Each row of a before or after table is a point. One or more steps were done to the points. Then noise was added and the rows were shuffled. The steps act on columns, c1 being the first. What was done? A step turns or swaps two columns, mirrors them in a line or flattens them onto one, adds a multiple of one to another, or multiplies or shifts one. Angles are multiples of 10 degrees, from the lower column toward the higher: turns from -170 to 170, lines from 10 to 170 but not 90. Use the fewest steps. Two steps may share a column if one is a turn and the other turns, adds or multiplies; they go together, in the order done. Otherwise the lowest column goes first.

Before:
[[-58  -4  -8]
 [ 12   4   7]
 [ 15  -4   6]
 [  7   4   3]
 [ 18  33   6]
 [ 12  -4   7]
 [ 15  -3  -1]
 [  7  10 -10]
 [ 10   0 -11]
 [ 10  -2   6]
 [  9  -4   3]
 [ 13  14   7]
 [  7  -3  -9]]
After (13 x 3):
[[ 13  -6  24]
 [ 13  24  27]
 [  9  -7  16]
 [ 11   5  25]
 [ 10   0   4]
 [ 10  -1  23]
 [  9  -5   1]
 [-60  -7 -95]
 [ 17  50  34]
 [  6   7  13]
 [ 16  -6  22]
 [ 16  -6  29]
 [  8  15   1]]
Steps: add 1.5 times c1 to c3; multiply c2 by 1.6

Before (8 x 6):
[[-26 -45   4 -14 -48 -22]
 [ -8 -22 -20   3  -3  12]
 [ 17   8  54  28  28  -5]
 [-20 -30 -21 -14  29  12]
 [ 22  32  16  29  11  -4]
 [-20  -6  -7  17  23 -14]
 [ 13 -21  28  41  11 -12]
 [ 12 -23 -13 -12 -19 -30]]
After:
[[-59   0 -28   8 -39 -31]
 [-13 -40  35 -32  55  -5]
 [  3   3  -7  -8  46 -13]
 [-14 -26 -38  22 -93 -24]
 [-19   1  37 -35  22  -3]
 [-16 -34  -5 -45  20 -12]
 [ 28   4 -30  -3  -9  12]
 [ 29   4 -39  17  58  14]]
Steps: turn c1 and c4 by -160 degrees; add 1.5 times c6 to c1; turn c2 and c3 by 60 degrees; multiply c5 by 2

Before:
[[-17  49  34  60   2   0  15  -9]
 [-23 -29 -69 -64 -16  47  21  50]
 [-19  -1 -32  -4  -8   8  18  89]
 [ -5  14  14  24 -14 -37 -37  11]
 [-14 -15  -4  35  28  26 -15  30]
 [ -8 -57 -21 -21  -8  23  51  50]
 [-38 -28 -18  -6  -5  -3  23  41]
 [ 37  14  48   7  35  20  33  24]
 [ 24  22   5  77 -28  -9 -14   5]
 [ 29  39  10  66  44 -35  15 -13]]
After:
[[ -6 -21  -2  19  13 -39 -34   3]
 [-16  30 -11  -6   9  22   3  60]
 [-14  10  12  20 -28 -15  30  10]
 [ 24 -12 -16  53  27 -14  -7  39]
 [ 41 -49  13   8 -33  33  19  81]
 [ -7  43  39 -14   9  50  27  40]
 [-28  74  -6 -40  18  21  48  15]
 [-18 -55 -25  39  -4  12   2 -36]
 [-36  31  16  -6   3  20  -5 -13]
 [ 27 -28 -26  44 -45  18 -35  28]]
Steps: add 1.5 times c1 to c8; mirror c2 and c3 in the line at 120 degrees; multiply c4 by 0.7; multiply c5 by -1; swap c6 and c7

Before, 10 rows:
[[ 58 -63 -22  12  -2  15  48  -8 -32]
 [-38   6  24  36  -1  23 -31  50 -28]
 [ 13 -33  35  38  13 -18  -9 -16  17]
 [  6  20  -7  33 -48  49   9  37  -2]
 [ 46  -1  -1 -19   4  10   6  -7 -16]
 [  2   3 -39  54 -40   7 -29  59 -35]
 [ 21 -57 -44  -6  -9  -5  45 -30  -6]
 [ 15 -20   0  30  25 -41  41   3 -21]
 [  6  11 -64  59 -21  58  -3  23 -32]
 [-10 -19  26  35  36 -11 -18  49  35]]
After:
[[-22   6  -9  51  71   6 -19 -40 -33]
 [-21 -20  65  34  14 -10  -2   4  34]
 [ 46   1  -1 -19 -10  10 -41   1 -16]
 [ 83 -63 -16  14  -6  17 -26 -16 -33]
 [-54   7  37  35  37  22  17  10 -27]
 [  2 -33  11  37 -21 -18 -17  33  17]
 [  4  12 -23  58  32  59  -9 -61 -32]
 [ 52 -56 -38  -7 -17  -7   7 -34  -5]
 [ 42 -18  21  31 -15 -42  13 -10 -22]
 [ 12  22 -14  33  62  48   0  -5  -1]]
Steps: multiply c1 by 1.3; turn c1 and c7 by -50 degrees; turn c5 and c8 by -130 degrees; turn c3 and c8 by 70 degrees

Before, 9 rows:
[[ 34  -7 -11   4  -1  18  22 -34   3 -13  -7   4]
 [ 17  -3  28  11  13 -21  16  -2  -4  -5  11   5]
 [-12   6  12   7   8 -15  16   9 -32 -13   5   5]
 [ 26 -17   7 -13   4   3  -8  -1   3  27   1 -31]
 [ 38 -21  -2  -4 -16   0 -22 -13   6  23 -11   4]
 [-13   1  22   5   3 -30  25 -25 -22  -5  -1   3]
 [ -4   3   7  18  21 -17  17  -5 -17  19  11   4]
 [ 27 -34  -2  -4 -21   6   4   0  29  24 -14  -1]
 [  4   9  25  19  14 -15  31  -8 -34  -1 -22   5]]
After:
[[ 85  -7 -11   5   3  18  21 -33   3  12  -8  -7]
 [ 43  -3  28  11  14 -20  15  -3  -4   0  11  -5]
 [-30   6  13   8  13 -15  16   9 -32  10   4  -4]
 [ 67 -34  -2  -4 -29   6   3   1  29 -15 -13  -3]
 [ 10   9  25  19  14 -15  29  -9 -35  -4 -21 -11]
 [-33   0  23   6   5 -31  23 -26 -22   5  -1 -10]
 [ 65 -17   7 -13  -6   3 -22   0   2 -26   0 -23]
 [ 96 -22  -2  -2 -23   1 -16 -13   7 -17 -11  15]
 [-10   3   6  17  13 -17  16  -6 -17 -25  12  -5]]
Steps: multiply c1 by 2.5; mirror c5 and c10 in the line at 170 degrees; turn c7 and c12 by -30 degrees
